Every row gives one point. Two turns around zero, p and q, are shown by what they do to some points. Where does a point land after both, in the order given? Backwards means that the second turn is done in reverse. Each puzzle has new turns, and all numbers are rounded.
In the rows, zero is written as 128.

Turn p:
[147 109 100] -> [146  97 114]
[113 106  95] -> [114  98 102]
[112 163 119] -> [124 159 104]
[140 135 198] -> [128 159 192]
Turn q:
[112 143 135] -> [109 132 141]
[141 128 143] -> [142 139 137]
[109 165  98] -> [ 82 140 109]
[ 95 164 151] -> [ 89 142 163]
[186  77 144] -> [206 125 119]
[125  92  96] -> [138  91  98]
Where do these land?
p, then q: [149 106 169] -> [153 136 172]
p, then q backwards: [138 174 161] -> [163 161 159]
p, then q: [104  92 123] -> [124  86 140]
q, then p: [135 150 120] -> [124 144 110]
q, then p: [113 118  67] -> [107  86  85]

Turn p:
[170 169 150 110 168 126] -> [125 150 171 137 185 115]
[124  67 157 124 125 126] -> [128  68 133 124 118 158]
[149 132 114  75 158 132] -> [129 135 122 101 187 137]
[107 109 152 136  82 117] -> [129  97 135 111  80 117]
[117 172  88 150 170 142] -> [110 192 109 160 143 134]
[116 123 135 144  75 115] -> [140 112 126 118  81 102]
[115  90 133 136 104  93] -> [118  80 110 128 103 115]
[125 134 156  84 152 136] -> [109 127 155  96 159 145]
[129 155  68 194 119 166] -> [164 190  92 180  95 131]
Turn q:
[ 84 147 102 139  89 148] -> [ 72 159 116 112 118 107]
[151  80 158 155 183 102] -> [162  77 146 177 168 137]
[133 126 167 110 152 145] -> [135  97 155 118 120 157]
[138 160 143 165 117  99] -> [135 164 156 165 119 119]
[126 126  93  93 176  79] -> [180 125 132  95 176  95]
[ 79 111 121 162 138 183] -> [ 53 113 125 128 157 145]
[183 140 116 127  91 157] -> [140 157  87 136  92 167]
[128 149 116  83 128 127] -> [146 137 127  82 117 125]
[129 115 136 117  79 113] -> [128 124 110 136  85 101]
Where do these land?
q, then p: [136 165 122 132 105  93] -> [130 143 151 130 128  78]
p, then q: [124 139  99 107  92 113] -> [163 143 111 106 127 101]
q, then p: [117 174 107 132 173 147] -> [105 161 166 110 160 153]
p, then q backwards: [149 114 153 127 150 133] -> [127 123 148 141 162 131]
q, then p: [134 123  85 120 145 103] -> [121 136 116 142 175 114]
p, then q backwards: [160  83 216 131  96 209] -> [171 161 227  81 187 129]
q, then p: [ 91 128 122 114 156 105] -> [ 95 100 140 122 157 127]
p, then q: [113  98 120 161 106 119] -> [112 134  87 151 118 112]

Turn p:
[145 125 127 123 151 124 109 128 116] -> [133 124 130 129 146 125  97 132 121]
[111 117 106 117 131 148 124 104 148] -> [101 122 100 136 129 140 127 110 145]
[129 119 142 127  97 132 117 128 108] -> [120 128 155 106 110 136 125 120 123]
[133 120 148 117 133 121 125 141 147] -> [140 126 134 124 132 129 125 145 155]
[136 147  99 115 132 154 110 113 124] -> [121 137  98 123 135 150 108 108 112]
[155 115 125 130 116 122 148 119 103] -> [139 104 147 116 137 122 136 107 108]
[118 136 156 141 121 102 161 115 142] -> [147 137 143 143 118 100 160 119 148]
[107 136 125 103 139 124 106 134 109] -> [111 144 116 107 127 112 103 139 125]
[104 147 130 174 118 153 140 122 127] -> [111 158 138 160 115 143 158 121 109]
[134 128 110 137 138 107 118 155 142] -> [142 113 114 140 120 127 120 160 121]
[137 117 139 124 133 121 148 149 142] -> [143 116 133 125 140 126 146 148 142]
Turn q:
[143 115 125 109 130 133 145 142  95] -> [120 138 119 127 133 130 131 129  82]
[137  90 128 121 120 131 142 106 120] -> [124 115 126 127 117 144 151  99 106]
[136 150 105 143 130 125 131 119 127] -> [148 141 109 137 131 126 113 121 139]
[111 118  98 131 127 119 140 125 129] -> [115 129  97 134 114 136 128 122 135]
[123 135 144 128 125 153 114 130 122] -> [124 132 157 127 133 137 113 130 126]
[112 148 115 119 155  90 106 119 134] -> [114 120 104 121 149  92 117 123 159]
[128 138 142 105 132 127 120 143 173] -> [130 124 138  94 138 129 145 157 154]
[124 140 158 124 102 133 135 107 135] -> [135 145 161 120 112 121 143 114 137]
[122 127 148 174 141 144 123 140 129] -> [135 116 152 171 133 139 121 145 138]
[143 119 116 126 119 125 123 148 116] -> [134 119 117 124 120 127 118 139 105]
Where do these land?
q, then p: [129 118 127 113 124 123 117  99 120] -> [118 124 126 125 128 112 120 100 142]
p, then q: [139 133 133 126 130 133 121 126  75] -> [105 132 146 124 149  96 117 111 111]
p, then q: [125 138 139 117 123 163 113 133 142] -> [129 150 140 113 141 151 114 136 145]
p, then q: [106 124 131 140 131 119 120 122 126] -> [124 127 132 138 110 114 125 134 142]
p, then q backwards: [124 114 121 111 129 124 109 146 148] -> [116 127 109 131 128 127 113 148 150]
p, then q: [127 133 132 139 132 120 225 124 136] -> [143 155  85 166 142 124 198 118 114]
q, then p backwards: [134 144 140 119 129 111 122 133 120] -> [122 131 136 121 140 111 136 130 112]
p, then q: [125 116 137 149  99 147 136 137 132] -> [123 149 154 136 115 146 145 131 121]
p, then q backwards: [121 116 131 121 135 147 120 116 116] -> [111 128 128 114 141 139 119 119 119]
q, then p: [140 130 121 134 135 115 120 122 138] -> [135 107 122 134 134 129 122 127 132]
q, then p backwards: [136 119 123 150 138 117 113 143 147] -> [141 110 118 127 137 111 129 142 151]
p, then q: [129 150 100 117 131 117 119 136 135] -> [137 126 102 118 120 130 103 127 115]
